Each row is a point. Each table stands for the endless flat space through its points: a line for two points, a plane for three, and so on. The two share one point or none. Which?

First:
[[-0.25 -0.11 -0.20 -0.11]
 [-0.29 -0.19 -0.28 -0.12]]
Second (3 x 4):
[[-0.24 -0.02  0.07 -0.22]
 [ 0.04  0.17 -0.10  0.03]
 [-0.03  0.04  0.19 -0.28]]
They share: [-0.17  0.05 -0.04 -0.09]

First, 2 rows:
[[ 0.18 -0.36  0.04 -0.39 -0.03  0.00  0.03 -0.07]
 [ 0.22 -0.42  0.08 -0.46  0.06  0.00  0.01 -0.08]]
Second:
[[ 0.01 -0.31 -0.23 -0.25 -0.38  0.24  0.09 -0.31]
 [ 0.03 -0.28 -0.23 -0.32 -0.35  0.22  0.02 -0.29]
 [ 0.07 -0.24 -0.15 -0.32 -0.28  0.15  0.00 -0.22]]
They share: no point

First:
[[-0.06  0.02 -0.02 -0.22 -0.36 -0.57  0.30 -0.03 -0.20  0.24 -0.25]
 [ 0.08 -0.08 -0.10 -0.22 -0.34 -0.41  0.28  0.05 -0.20  0.28 -0.27]]
Second:
[[-0.02  0.05 -0.25 -0.31 -0.27 -0.35  0.33  0.08 -0.22  0.22 -0.33]
 [-0.23 -0.27 -0.49 -0.53 -0.27 -0.48  0.33 -0.05 -0.47  0.16 -0.53]
 [ 0.22  0.13 -0.04 -0.08 -0.32 -0.23  0.33  0.20 -0.02  0.36 -0.18]]
They share: no point

First (3 x 18):
[[ 0.43 -0.33  0.04  0.22 -0.30 -0.13  0.33  0.25  0.35 -0.52  0.20  0.16
  -0.09 -0.27  0.19  0.08  0.01  0.14]
 [ 0.17 -0.09  0.02  0.12 -0.34 -0.01  0.29 -0.03  0.12 -0.20 -0.06  0.34
   0.04 -0.23  0.35  0.21  0.03  0.08]
 [-0.09  0.09 -0.19 -0.15 -0.24 -0.31  0.13 -0.11  0.11 -0.09 -0.19  0.02
  -0.09  0.06 -0.05  0.21 -0.02  0.10]]
Second:
[[-0.12 -0.23 -0.20 -0.07 -0.41 -0.10  0.43 -0.29  0.18 -0.25 -0.21  0.50
   0.04 -0.15  0.39  0.18 -0.17  0.14]
 [ 0.13  0.37 -0.18  0.05 -0.10 -0.32  0.10  0.24 -0.03 -0.14  0.11 -0.03
   0.05 -0.43  0.00  0.13 -0.09 -0.03]
 [-0.04 -0.22 -0.09  0.03 -0.42 -0.05  0.40 -0.28  0.18 -0.17 -0.20  0.49
   0.06 -0.15  0.38  0.22 -0.01  0.08]]
They share: no point

First:
[[-0.20 -0.18 -0.30  0.08  0.27 -0.05  0.02  0.02 -0.18 -0.17  0.30  0.42
  -0.07  0.24  0.09 -0.32  0.33  0.10  0.21 -0.29 -0.37  0.22  0.03 -0.06]
 [-0.25 -0.30 -0.26 -0.09  0.24  0.00 -0.06  0.00 -0.06 -0.20  0.39  0.53
   0.03  0.31  0.15 -0.15  0.17  0.01  0.06 -0.18 -0.30  0.11  0.06 -0.05]
 [-0.05  0.02 -0.26  0.43  0.16  0.08 -0.02  0.08 -0.22 -0.20  0.19  0.17
  -0.25  0.19 -0.05 -0.55  0.45  0.13  0.50 -0.38 -0.30  0.31 -0.06  0.07]]
Second, 2 rows:
[[-0.26 -0.04 -0.04  0.34  0.04  0.20 -0.09 -0.04 -0.14 -0.38  0.14  0.42
  -0.06  0.28  0.08 -0.27  0.04  0.10  0.25 -0.37 -0.14 -0.02 -0.17  0.26]
 [ 0.14 -0.29 -0.39  0.04  0.14  0.20 -0.29  0.21  0.16 -0.08  0.59  0.12
  -0.21  0.33 -0.07 -0.37  0.44 -0.20  0.40  0.03 -0.19  0.38  0.18 -0.09]]
They share: [-0.10 -0.14 -0.18  0.22  0.08  0.20 -0.17  0.06 -0.02 -0.26  0.32  0.30
 -0.12  0.30  0.02 -0.31  0.20 -0.02  0.31 -0.21 -0.16  0.14 -0.03  0.12]

First:
[[-0.11  0.31 -0.28  0.09 -0.27  0.04 -0.36  0.12 -0.27 -0.24 -0.11  0.11
   0.29 -0.09 -0.24 -0.30 -0.08  0.37  0.25 -0.31 -0.38 -0.10  0.00  0.11]
 [-0.01  0.32 -0.14  0.10 -0.22 -0.01 -0.38 -0.03 -0.10 -0.29 -0.31  0.17
   0.28 -0.24 -0.11 -0.23  0.00  0.42  0.18 -0.32 -0.52 -0.03 -0.02  0.22]
 [ 0.04  0.08 -0.07 -0.07 -0.37 -0.35 -0.25 -0.07 -0.05 -0.28 -0.34  0.06
  -0.04 -0.42 -0.29 -0.16  0.25  0.13 -0.17 -0.08 -0.31  0.18  0.25  0.24]]
Second:
[[-0.37  0.24 -0.24  0.21 -0.21  0.00 -0.19  0.18 -0.20 -0.32  0.04 -0.14
   0.32 -0.15 -0.49 -0.27 -0.18  0.20  0.01 -0.16 -0.17 -0.15  0.20  0.24]
 [ 0.22  0.39 -0.45 -0.07 -0.40  0.10 -0.51 -0.02 -0.32 -0.11 -0.08  0.30
   0.24 -0.28 -0.22 -0.35  0.01  0.12  0.36 -0.48 -0.34 -0.15 -0.18 -0.17]
 [-0.36  0.15 -0.17  0.14 -0.25 -0.13 -0.18  0.23 -0.24 -0.32 -0.07 -0.11
   0.20 -0.03 -0.40 -0.25 -0.07  0.36  0.01 -0.08 -0.25 -0.01  0.26  0.29]]
They share: [-0.11  0.24 -0.28  0.04 -0.32 -0.05 -0.32  0.13 -0.28 -0.23 -0.09  0.07
  0.20 -0.12 -0.31 -0.29 -0.02  0.28  0.16 -0.24 -0.30 -0.05  0.08  0.10]

First, 4 rows:
[[ 0.31 -0.14 -0.15  0.51 -0.04 -0.21  0.39 -0.24  0.08 -0.01  0.31  0.44
  -0.16 -0.02  0.24  0.12  0.77 -0.23  0.14 -0.05 -0.18  0.32  0.05  0.14]
 [-0.10 -0.01  0.01  0.31  0.20 -0.41  0.67 -0.02  0.13 -0.07  0.58  0.31
   0.21 -0.04  0.23 -0.25  0.35 -0.33  0.03 -0.34  0.22  0.12  0.37 -0.04]
 [ 0.07 -0.08 -0.09  0.33  0.08 -0.39  0.54 -0.03  0.08 -0.04  0.52  0.29
   0.08 -0.05  0.18 -0.12  0.50 -0.29  0.02 -0.23  0.06  0.14  0.26  0.02]
 [-0.38  0.23  0.13  0.21  0.26 -0.21  0.67 -0.22  0.23 -0.29  0.40  0.43
   0.17  0.02  0.19 -0.49  0.11 -0.21  0.09 -0.32  0.42  0.02  0.49 -0.26]]
Second (3 x 24):
[[ 0.01  0.46  0.18  0.21 -0.16 -0.36  0.57 -0.15  0.17  0.02  0.19  0.32
  -0.40  0.10  0.18 -0.30  0.53 -0.17 -0.04 -0.14  0.39 -0.25  0.35 -0.64]
 [-0.16 -0.11 -0.45 -0.06  0.05 -0.02  0.11 -0.12 -0.04 -0.57  0.37  0.17
   0.09 -0.07 -0.32 -0.30  0.16  0.08  0.03  0.01 -0.07  0.00  0.27  0.10]
 [-0.03  0.42  0.02  0.17 -0.04 -0.18  0.55 -0.09  0.05 -0.06  0.25  0.22
  -0.32  0.16  0.08 -0.20  0.49 -0.07  0.10 -0.14  0.37 -0.15  0.29 -0.46]]
They share: [-0.08  0.13 -0.15  0.06 -0.07 -0.21  0.30 -0.15  0.08 -0.31  0.28  0.26
 -0.13 -0.02 -0.09 -0.33  0.32 -0.05 -0.04 -0.05  0.12 -0.13  0.32 -0.25]

First, 4 rows:
[[-0.25  0.17  0.00  0.03 -0.10  0.03 -0.41 -0.30 -0.09  0.27  0.38  0.44
  -0.19 -0.18 -0.29  0.16 -0.12  0.38 -0.44 -0.40  0.12  0.40  0.08 -0.22]
 [-0.23  0.04  0.34  0.28 -0.58 -0.04 -0.15 -0.46  0.04  0.33  0.19 -0.03
  -0.40 -0.24 -0.23  0.32  0.06  0.14 -0.28 -0.19 -0.37 -0.01 -0.31  0.11]
 [-0.09 -0.14  0.40  0.23 -0.42 -0.20 -0.02 -0.48  0.25  0.18  0.16  0.08
  -0.30 -0.11 -0.06  0.41 -0.12  0.06 -0.21 -0.10 -0.41  0.04 -0.22  0.36]
 [ 0.11  0.26  0.00  0.48 -0.42 -0.20 -0.27 -0.08 -0.20  0.23  0.01  0.13
  -0.10 -0.46 -0.21  0.06  0.08  0.16  0.14  0.05 -0.21 -0.01 -0.57  0.01]]
Second:
[[ 0.05  0.06 -0.13  0.10 -0.47  0.14 -0.20 -0.25 -0.06  0.24  0.12  0.17
  -0.03 -0.42 -0.49  0.03 -0.39  0.06 -0.15 -0.24 -0.02 -0.03 -0.41  0.23]
 [-0.15  0.26  0.30  0.23 -0.08  0.07 -0.24 -0.13 -0.15  0.12  0.20  0.51
  -0.17 -0.25 -0.37 -0.05 -0.24  0.46 -0.30  0.08 -0.11 -0.07 -0.46  0.04]
 [-0.11  0.22  0.23  0.30 -0.11 -0.14 -0.28 -0.17 -0.10  0.16  0.20  0.41
  -0.19 -0.22 -0.17  0.11 -0.03  0.38 -0.19  0.00 -0.14  0.13 -0.29 -0.05]]
They share: [-0.03  0.14  0.06  0.26 -0.26 -0.14 -0.27 -0.22 -0.06  0.21  0.17  0.27
 -0.14 -0.28 -0.19  0.16 -0.06  0.22 -0.12 -0.13 -0.11  0.17 -0.25  0.01]

First, 4 rows:
[[ 0.06  0.22  0.15 -0.12  0.10  0.10 -0.15  0.25 -0.34  0.13 -0.18  0.03
  -0.11  0.20  0.13 -0.17 -0.29 -0.18  0.13  0.42  0.40 -0.09  0.39 -0.09]
 [ 0.54  0.34  0.45  0.36 -0.24 -0.06  0.03  0.33  0.24 -0.45 -0.20  0.61
   0.27  0.16  0.59  0.03 -0.35 -0.02  0.61  0.10  0.36 -0.39  0.25 -0.17]
 [-0.02  0.16  0.29 -0.03  0.08  0.06 -0.09  0.08 -0.33  0.06 -0.09  0.15
  -0.20  0.04  0.22 -0.07 -0.10 -0.38  0.25  0.32  0.27 -0.14  0.35 -0.19]
 [-0.10  0.16  0.22 -0.03 -0.01  0.04 -0.06  0.02 -0.40  0.07 -0.02  0.16
  -0.27 -0.04  0.23 -0.01 -0.03 -0.42  0.25  0.32  0.19 -0.19  0.26 -0.25]]
Second, 3 rows:
[[-0.02  0.34  0.28 -0.01 -0.20  0.05  0.20  0.30  0.07  0.14 -0.07  0.09
   0.08  0.04  0.25 -0.10 -0.33 -0.60  0.65 -0.09  0.22 -0.13  0.38  0.11]
 [ 0.04  0.19  0.40  0.05  0.10  0.05 -0.31 -0.06 -0.53 -0.13 -0.07  0.39
  -0.19  0.07  0.13 -0.10 -0.24 -0.12  0.14  0.51  0.31 -0.13  0.17 -0.34]
 [-0.03  0.20  0.47  0.04  0.02  0.11 -0.21  0.00 -0.40  0.02 -0.07  0.28
  -0.07 -0.01  0.09 -0.22 -0.36 -0.29  0.27  0.32  0.31 -0.01  0.19 -0.22]]
They share: no point

First:
[[-0.15 -0.05  0.16 -0.30 -0.13  0.45 -0.09  0.43 -0.19  0.14  0.43  0.10
  -0.15  0.05 -0.29 -0.03 -0.12 -0.21 -0.04  0.29 -0.29  0.28 -0.05  0.07]
 [-0.14  0.07  0.15 -0.23 -0.12  0.56 -0.14  0.46 -0.36  0.16  0.50  0.12
  -0.31  0.10 -0.46 -0.13 -0.10 -0.14 -0.09  0.36 -0.32  0.28 -0.17  0.13]
 [-0.17 -0.01  0.18  0.23 -0.24  0.42  0.37  0.20 -0.22  0.05 -0.04  0.06
   0.01  0.58 -0.03  0.39 -0.13  0.13  0.07  0.17 -0.16  0.22  0.02  0.00]
 [-0.25 -0.11  0.14 -0.01 -0.50  0.22  0.05  0.28 -0.02 -0.21  0.18 -0.22
   0.25  0.18  0.15  0.19  0.07  0.35  0.49  0.25  0.10 -0.02  0.10  0.16]
 [-0.21  0.19  0.13  0.23 -0.19  0.68  0.18  0.22 -0.50  0.02  0.18 -0.04
  -0.29  0.52 -0.35  0.19 -0.05  0.39 -0.02  0.25 -0.27  0.12 -0.12  0.08]]
Second:
[[-0.28  0.02  0.14 -0.03 -0.17  0.47  0.21  0.28 -0.07 -0.19  0.25  0.08
   0.23  0.35  0.12  0.19 -0.06  0.01  0.22  0.19 -0.05  0.29  0.04  0.20]
 [-0.20  0.09  0.03  0.12 -0.03  0.54  0.18  0.53  0.06 -0.40  0.28  0.04
   0.30  0.42 -0.01  0.31  0.01  0.26 -0.01 -0.11 -0.02 -0.03 -0.19  0.13]
 [-0.26  0.10  0.08  0.09 -0.03  0.57  0.23  0.44  0.01 -0.37  0.29  0.08
   0.29  0.43  0.06  0.25 -0.02  0.15  0.08  0.01 -0.01  0.11 -0.14  0.20]]
They share: no point

First, 2 rows:
[[ 0.09 -0.32 -0.29  0.39  0.19 -0.14  0.20 -0.25 -0.40 -0.34  0.19  0.26
  -0.14  0.11 -0.14  0.01 -0.20  0.13  0.37  0.09 -0.11  0.24 -0.14  0.01]
 [ 0.03 -0.32 -0.43  0.51  0.33 -0.18  0.26 -0.19 -0.54 -0.44  0.13  0.40
  -0.06  0.09 -0.26  0.15 -0.02 -0.01  0.47 -0.01 -0.27  0.10 -0.06 -0.13]]
Second, 4 rows:
[[ 0.07 -0.27 -0.15  0.35  0.07 -0.14  0.20 -0.37 -0.22 -0.30  0.33  0.25
  -0.14  0.14 -0.10  0.01 -0.22  0.16  0.24  0.11 -0.11  0.35 -0.18  0.04]
 [ 0.07 -0.36 -0.24  0.46 -0.16 -0.16  0.13 -0.71 -0.38  0.03  0.10  0.34
  -0.52  0.25  0.05  0.10 -0.35 -0.02  0.34  0.19 -0.07  0.56 -0.10 -0.26]
 [ 0.20 -0.16 -0.26  0.14  0.16  0.04  0.08 -0.13 -0.14 -0.51  0.41  0.12
   0.13  0.00 -0.21 -0.02 -0.20  0.31  0.20  0.18 -0.13  0.19 -0.23  0.23]
 [ 0.35 -0.40 -0.56  0.19  0.08  0.08 -0.08 -0.20 -0.63 -0.15 -0.15  0.03
  -0.37  0.05  0.00 -0.14 -0.54  0.25  0.54  0.35  0.15  0.28 -0.15  0.05]]
They share: [ 0.12 -0.32 -0.22  0.33  0.12 -0.12  0.17 -0.28 -0.33 -0.29  0.22  0.19
 -0.18  0.12 -0.08 -0.06 -0.29  0.20  0.32  0.14 -0.03  0.31 -0.18  0.08]

First (4 x 24):
[[ 0.02 -0.46  0.01  0.02  0.00 -0.25  0.28  0.04  0.07 -0.34 -0.04 -0.27
  -0.33 -0.12  0.29  0.38 -0.25  0.56 -0.15  0.27 -0.12 -0.33 -0.13  0.43]
 [-0.16  0.02 -0.07  0.33 -0.09 -0.02 -0.07 -0.15  0.21 -0.24  0.17 -0.56
  -0.52  0.18  0.16  0.02 -0.18  0.20 -0.24  0.32 -0.38 -0.10  0.03  0.18]
 [-0.01 -0.20 -0.02  0.12  0.00 -0.20  0.11 -0.09 -0.02 -0.31 -0.02 -0.38
  -0.52  0.03  0.27  0.24 -0.09  0.31 -0.24  0.40 -0.43 -0.08 -0.11  0.19]
 [-0.23 -0.06 -0.04  0.42 -0.10  0.00  0.03 -0.01  0.22 -0.29  0.16 -0.72
  -0.58  0.23  0.09  0.08 -0.15  0.31 -0.20  0.32 -0.37 -0.08  0.17  0.33]]
Second (3 x 24):
[[ 0.06 -0.18 -0.13  0.28  0.13  0.10 -0.22 -0.36  0.29 -0.10  0.29 -0.03
  -0.26 -0.23  0.45  0.00 -0.53  0.26 -0.40  0.24 -0.31 -0.29  0.03  0.03]
 [ 0.01 -0.20 -0.12 -0.08 -0.11 -0.19  0.07 -0.24  0.21 -0.18 -0.01 -0.31
  -0.26  0.07  0.32  0.08 -0.30  0.25 -0.21  0.29 -0.06 -0.41 -0.32  0.24]
 [-0.06 -0.12 -0.01 -0.14 -0.23 -0.38  0.20 -0.06  0.11 -0.34 -0.07 -0.39
  -0.32  0.13  0.15  0.24 -0.11  0.32 -0.04  0.24 -0.01 -0.35 -0.45  0.33]]
They share: [ 0.00 -0.15 -0.07  0.07 -0.05 -0.14 -0.01 -0.21  0.20 -0.22  0.11 -0.21
 -0.29 -0.05  0.30  0.12 -0.32  0.29 -0.22  0.24 -0.16 -0.32 -0.21  0.18]

First, 6 rows:
[[ 0.69  0.26 -0.41 -0.52 -0.44  0.18  0.20 -0.56  0.63  0.21  0.95  0.14
  -0.25  0.10  0.11 -0.25 -0.27  0.17  0.17 -0.38  0.27 -0.34 -0.13 -0.58]
 [ 0.08  0.36 -0.45 -0.61  0.18 -0.33 -0.45  0.41  0.34 -0.01 -0.07 -0.08
  -0.06 -0.07  0.09 -0.18  0.09 -0.75  0.43 -0.21  0.40 -0.30  0.59 -0.26]
 [ 0.04  0.57 -0.48  0.13 -0.10 -0.34 -0.16  0.39 -0.02  0.64 -0.11 -0.22
   0.29 -0.10 -0.53 -0.30  0.54 -0.32 -0.25 -0.17 -0.01 -0.10  0.39 -0.27]
 [ 0.53  0.21 -0.68 -0.44 -0.29 -0.13 -0.34  0.03  0.31  0.46  0.55 -0.23
  -0.03  0.11 -0.04 -0.36  0.08 -0.28 -0.10 -0.14  0.23 -0.43  0.36 -0.82]
 [ 0.13  0.36 -0.38 -0.47  0.14 -0.31 -0.43  0.43  0.26  0.09 -0.07 -0.04
   0.05 -0.04  0.06 -0.17  0.13 -0.66  0.33 -0.12  0.26 -0.36  0.55 -0.27]
 [-0.17  0.42 -0.06 -0.04  0.16 -0.27 -0.10  0.44  0.13 -0.08 -0.41  0.18
   0.18 -0.15 -0.25 -0.04  0.46 -0.59  0.32 -0.28  0.16  0.02  0.29  0.14]]
Second:
[[-0.01  0.57 -0.57 -0.55  0.13  0.01 -0.62  0.20  0.26 -0.15 -0.35  0.84
   0.29 -0.05  0.42 -0.14 -0.33 -0.46 -0.02 -0.14 -0.19 -0.40  0.05 -0.22]
 [ 0.27  0.49 -0.19 -0.37  0.00 -0.07 -0.14  0.34  0.12  0.23  0.10  0.28
   0.15  0.18  0.15 -0.24  0.08 -0.24  0.30 -0.44  0.04 -0.33  0.20 -0.08]
 [ 0.44  0.38 -0.01  0.02 -0.28  0.00 -0.08  0.05  0.30 -0.01  0.13  0.34
  -0.34  0.08  0.11 -0.69 -0.06 -0.41  0.40 -0.33  0.48 -0.50  0.13 -0.04]
 [ 0.35  0.24 -0.10  0.02 -0.13 -0.08 -0.07 -0.29  0.50 -0.12  0.25  0.22
  -0.29 -0.24 -0.07 -0.23 -0.03 -0.41  0.33  0.25  0.30 -0.43 -0.03 -0.31]
 [ 0.77  0.42  0.13 -0.20 -0.01  0.26  0.06  0.41  0.01  0.22  0.10  0.37
   0.00  0.32  0.40 -0.67 -0.05 -0.34  0.73 -0.55  0.25 -0.77  0.31 -0.01]
 [-0.08  0.30 -0.41 -0.46 -0.20 -0.24 -0.44  0.37  0.34 -0.05 -0.19  0.34
   0.38  0.08  0.07 -0.01  0.06 -0.37 -0.20 -0.41  0.04 -0.10  0.45 -0.20]]
They share: [ 0.28  0.32 -0.16 -0.26 -0.05 -0.10 -0.11  0.13  0.29  0.09  0.15  0.19
  0.09  0.01  0.03 -0.11  0.09 -0.30  0.26 -0.15  0.10 -0.33  0.20 -0.22]

First (4 x 24):
[[-0.11  0.26 -0.29 -0.30  0.25  0.27 -0.52  0.12 -0.09  0.24  0.20 -0.16
   0.07  0.53 -0.38  0.05 -0.38  0.10  0.13  0.30  0.01 -0.03 -0.46 -0.19]
 [ 0.14 -0.14 -0.05 -0.03  0.09  0.05 -0.23  0.35 -0.35  0.10  0.27 -0.27
  -0.28  0.15 -0.10  0.27  0.04  0.12 -0.17  0.03 -0.21  0.33 -0.09 -0.37]
 [ 0.00  0.02 -0.17  0.03  0.13  0.13 -0.49  0.33 -0.15  0.18  0.25 -0.21
  -0.18  0.27 -0.26  0.23 -0.16  0.00  0.07  0.13 -0.21  0.25 -0.19 -0.33]
 [-0.19  0.24 -0.38 -0.12  0.20  0.23 -0.57  0.22 -0.10  0.35  0.27 -0.25
   0.05  0.44 -0.36  0.19 -0.37 -0.02  0.25  0.22 -0.08  0.10 -0.32 -0.21]]
Second:
[[-0.23 -0.11 -0.49 -0.15  0.11 -0.11 -0.47  0.43 -0.36 -0.02  0.02 -0.27
   0.13  0.02 -0.31  0.01  0.00 -0.25 -0.03 -0.01 -0.32  0.24 -0.13  0.02]
 [-0.03  0.00 -0.44 -0.19  0.27  0.01 -0.42  0.36 -0.35  0.09  0.22 -0.24
   0.08  0.06 -0.34  0.13 -0.18 -0.16  0.01  0.06 -0.24  0.09 -0.22 -0.09]
 [-0.34  0.05 -0.22 -0.17 -0.02  0.02 -0.27  0.36 -0.39  0.21 -0.02 -0.29
  -0.07  0.32 -0.08  0.14  0.05  0.04 -0.01 -0.01 -0.21  0.34 -0.07 -0.28]]
They share: no point
